Each row of a before or after table is a point. One or more steps were done to the points. Then noise was added and the rows were shuffled. The steps act on columns, c1 being the first. What was done? A step turns or swaps two columns, mirrors them in a line or flattens them onto one, adds a multiple of one to another, or multiplies or shifts one. Angles are multiples of 10 degrees, from the lower column toward the higher: turns from -170 to 170, lines from 10 to 170 but not 90. Use the fewest steps. Two steps may share a column if one is a turn and the other turns, adds or multiplies; they go together, in the order done. Otherwise the lowest column goes first.

Before (14 x 3):
-4 -38 -45

5 -6 31

-18 45 23

1 -18 32

4 -17 2

9 0 -45

17 -44 -23

-18 -31 -3

-16 -49 -4

-45 28 -3

-42 18 -50

12 -39 3

28 -12 -60

-25 16 -59
After (14 x 3):
-57 10 -29

-56 -30 -42

17 -15 30

-23 37 -30

21 -41 29

10 -37 -24

-22 -28 41

35 -58 -20

-4 -54 10

-23 -17 24

3 20 20

4 -8 16

-31 -44 -45

2 23 25
Steps: multiply c1 by 1.3; turn c2 and c3 by -60 degrees

Before (14 x 9):
12 -9 6 -4 18 22 -12 9 -5

-3 -7 21 18 6 -8 7 -17 5

22 -16 -1 -14 3 -8 -21 -27 23

3 -1 11 18 -8 -6 28 -12 1

-5 -13 -1 16 -25 10 9 -1 -9

6 12 4 5 2 13 -8 17 -9

4 -2 -2 -6 12 24 -4 10 -7

13 -1 -10 29 -2 2 4 19 7

-1 1 -16 11 15 12 0 11 -3

-6 1 -6 0 -15 5 14 11 -17

-14 -8 7 14 -24 -15 17 -8 11

-10 6 -5 23 -15 6 5 -5 -4

-8 -15 22 21 4 -23 12 -10 0

-3 -6 16 -3 15 17 -5 2 14
After (14 x 9):
12 10 -16 18 15 -2 0 5 -2

-14 -17 22 14 4 31 12 8 0

6 20 5 18 2 -22 -8 -1 -9

-30 -31 -1 -33 3 -60 -21 0 23

-11 16 -10 42 -2 -37 4 10 7

11 10 -6 7 -15 15 14 5 -17

15 -7 -1 15 -26 10 8 11 -9

1 -11 8 9 -24 45 17 3 11

19 -1 16 -2 14 3 -4 6 14

9 3 5 2 18 -42 -11 13 -5

17 7 -3 1 12 -20 -4 7 -8

16 -1 -5 20 -15 26 5 -8 -4

-8 -11 11 10 -8 -7 28 -5 1

-5 -18 21 6 6 11 7 -3 5
Steps: multiply c1 by 3; turn c1 and c6 by -110 degrees; add 0.7 times c8 to c4; turn c2 and c8 by -60 degrees

Before (13 x 14):
-2 33 -4 -12 -23 20 17 -15 -12 -17 13 18 -14 -1

-10 -8 -5 -7 -15 11 2 13 20 -2 17 -36 -3 -32

-15 26 1 -15 -11 -8 -3 -6 30 -2 11 -3 -10 6

-16 23 -15 13 -23 -5 29 -10 24 8 4 5 -6 4

31 19 -12 -13 54 -28 0 -11 -7 2 31 -37 36 4

-6 -15 10 -9 -16 -7 16 30 20 -8 37 -7 13 -5

33 21 2 -5 18 -15 -6 -7 7 5 3 8 46 3

-19 -4 2 -2 -11 -9 3 -12 2 -17 13 5 29 -8

-12 1 -16 -7 15 9 20 -10 14 -45 -4 13 -6 -2

-19 60 -13 -10 25 -27 -1 27 -1 2 -2 17 0 4

-20 -9 -13 6 -17 41 15 -15 22 5 34 0 -2 3

5 -1 18 10 9 -25 -4 -17 18 -6 12 11 6 -34

5 -5 15 -5 0 -17 3 -13 0 17 -6 9 8 -1
After (13 x 14):
-19 32 -25 -6 -17 41 -14 -15 21 30 10 26 -2 3

-1 -22 -3 -2 -16 -7 -19 30 21 39 20 34 14 -4

7 -21 15 0 -1 -17 -2 -19 0 10 -8 2 7 -1

3 54 -7 -2 -23 20 -20 -4 -13 -39 -12 15 -13 -1

-20 19 -16 -21 -22 -6 -20 -13 24 37 -5 1 -7 4

-6 2 -11 7 -14 12 -8 13 21 34 39 2 -2 -33

30 5 0 -5 18 -14 13 -9 6 10 -6 6 46 3

-14 -13 -5 6 -10 -9 -10 -1 2 -18 -1 12 29 -8

-8 10 -13 -4 15 7 -23 14 14 -23 -14 -4 -6 -3

-11 34 -12 14 25 -27 -12 23 -2 13 -18 0 0 5

-1 -27 13 -7 9 -25 11 -11 18 13 -4 20 7 -35

-6 18 -3 19 -11 -8 -11 -3 31 40 7 9 -11 6

34 -10 -22 -3 55 -29 2 -10 -7 -14 43 10 35 4
Steps: turn c1 and c4 by 30 degrees; turn c4 and c7 by 140 degrees; add 1 times c6 to c2; turn c3 and c11 by 20 degrees; turn c11 and c12 by 70 degrees; turn c8 and c10 by 30 degrees; add 1.5 times c9 to c10

Before (11 x 32):
1 -8 -16 -20 7 -1 1 -13 -6 6 13 -20 -13 -21 -13 2 7 -28 -13 -6 -18 -15
 -15 -25 30 -2 14 -10 -14 31 1 -24

-16 -2 -1 -7 22 6 -4 -6 -35 -8 17 -7 -5 -17 24 24 13 -9 -6 37 0 20 -15 0
 7 8 7 17 12 4 -14 0

12 1 -14 1 0 -10 -9 11 3 1 -12 -2 -17 7 -4 -2 5 12 14 11 -16 4 -6 13 4
 35 4 4 -17 13 -2 -20

-1 10 -3 -13 -7 34 8 -3 -21 8 -9 15 -4 -16 3 -11 11 16 -20 30 1 0 -13 3
 23 -14 8 18 17 -3 -5 0

15 -11 -24 -25 -11 10 11 32 22 -6 -6 7 4 25 -27 -9 3 6 7 13 -30 -14 -48
 -6 -13 -3 -3 3 -35 -18 7 -7

1 -2 -17 -5 19 -7 -17 -17 -7 -27 -11 7 -8 -7 18 -23 -13 3 -22 8 1 -4 -35
 3 0 15 -6 -3 -15 -6 25 -4

-17 -3 -11 10 -24 -18 -12 -12 -11 -9 -6 -9 -19 20 -29 -21 7 -7 13 11 0
 21 -7 -3 19 23 -15 37 -12 -3 22 20

4 -20 -4 -3 -8 0 11 -20 10 6 1 6 1 -12 -5 1 -13 0 8 13 -36 6 -25 5 -25
 15 7 1 -33 16 7 -17

8 -5 16 8 -8 5 6 -21 23 -6 -19 -24 -4 34 -5 -28 5 2 5 16 -8 11 -15 -1 -4
 -7 13 37 15 -17 -4 -6

35 -5 6 5 -25 -10 -9 8 -23 20 15 -17 3 20 -10 2 -2 -24 28 2 -21 -19 -11
 1 -12 -5 12 14 -5 0 -19 -5

-6 -12 1 -6 -4 3 6 2 -22 9 -8 -13 -13 18 -22 -8 -31 -31 18 -7 10 15 14
 -33 16 -25 -38 -15 0 6 7 4
After (11 x 32):
12 -5 -4 -8 21 7 -4 -6 -40 -5 -16 -20 -6 -15 -8 23 17 -11 4 38 3 19 -16
 -4 -15 6 9 16 14 4 -10 -2

18 -3 -11 10 -25 -17 -13 -14 -3 -8 12 -26 13 19 32 -22 12 -5 16 11 -1 21
 -9 -3 -17 23 -16 39 -12 -5 22 21

9 1 -13 0 -1 -9 -11 13 4 1 10 8 13 7 3 1 9 11 17 12 -17 4 -5 12 0 35 5 4
 -16 15 1 -19

29 -11 2 -7 -1 2 9 3 -13 11 15 -15 15 16 30 -5 -40 -29 15 -7 8 16 15 -32
 -13 -25 -35 -15 2 7 7 4

-14 -1 -19 -6 21 -6 -17 -18 -10 -27 10 9 -21 -8 -14 -22 -17 3 9 6 -1 -6
 -34 4 4 17 -7 -5 -16 -5 25 -4

-17 -11 -25 -25 -11 11 8 32 31 -7 5 21 7 25 19 -7 3 5 -6 15 -33 -15 -48
 -7 11 -2 -3 3 -36 -16 7 -10

-10 -20 -5 -5 -8 1 11 -20 13 6 -16 7 8 -12 0 0 -18 0 -1 13 -35 4 -25 2
 23 14 6 1 -34 14 5 -19

49 -10 -20 -20 7 -2 -1 -15 -1 5 -1 -16 -14 -20 11 4 10 -28 12 -8 -18 -17
 -14 -24 -35 0 12 -9 -15 29 3 -23

61 -4 13 9 -5 6 6 -21 25 -4 15 -14 7 33 -1 -31 7 3 5 13 -6 13 -14 -1 9
 -4 15 36 13 -15 -5 -7

54 -6 4 3 -24 -12 -10 7 -17 21 -15 20 29 18 19 0 0 -26 -5 2 -20 -17 -16
 -1 6 -3 14 12 -2 -1 -20 -4

-35 8 -3 -14 -5 34 9 -6 -21 6 14 11 -23 -18 4 -11 16 15 7 29 3 0 -13 3
 -20 -15 5 19 14 -1 -3 2
Steps: multiply c12 by 2.5; turn c1 and c12 by 70 degrees; mirror c9 and c15 in the line at 170 degrees; turn c11 and c25 by -160 degrees; turn c13 and c19 by -90 degrees; multiply c17 by 1.3
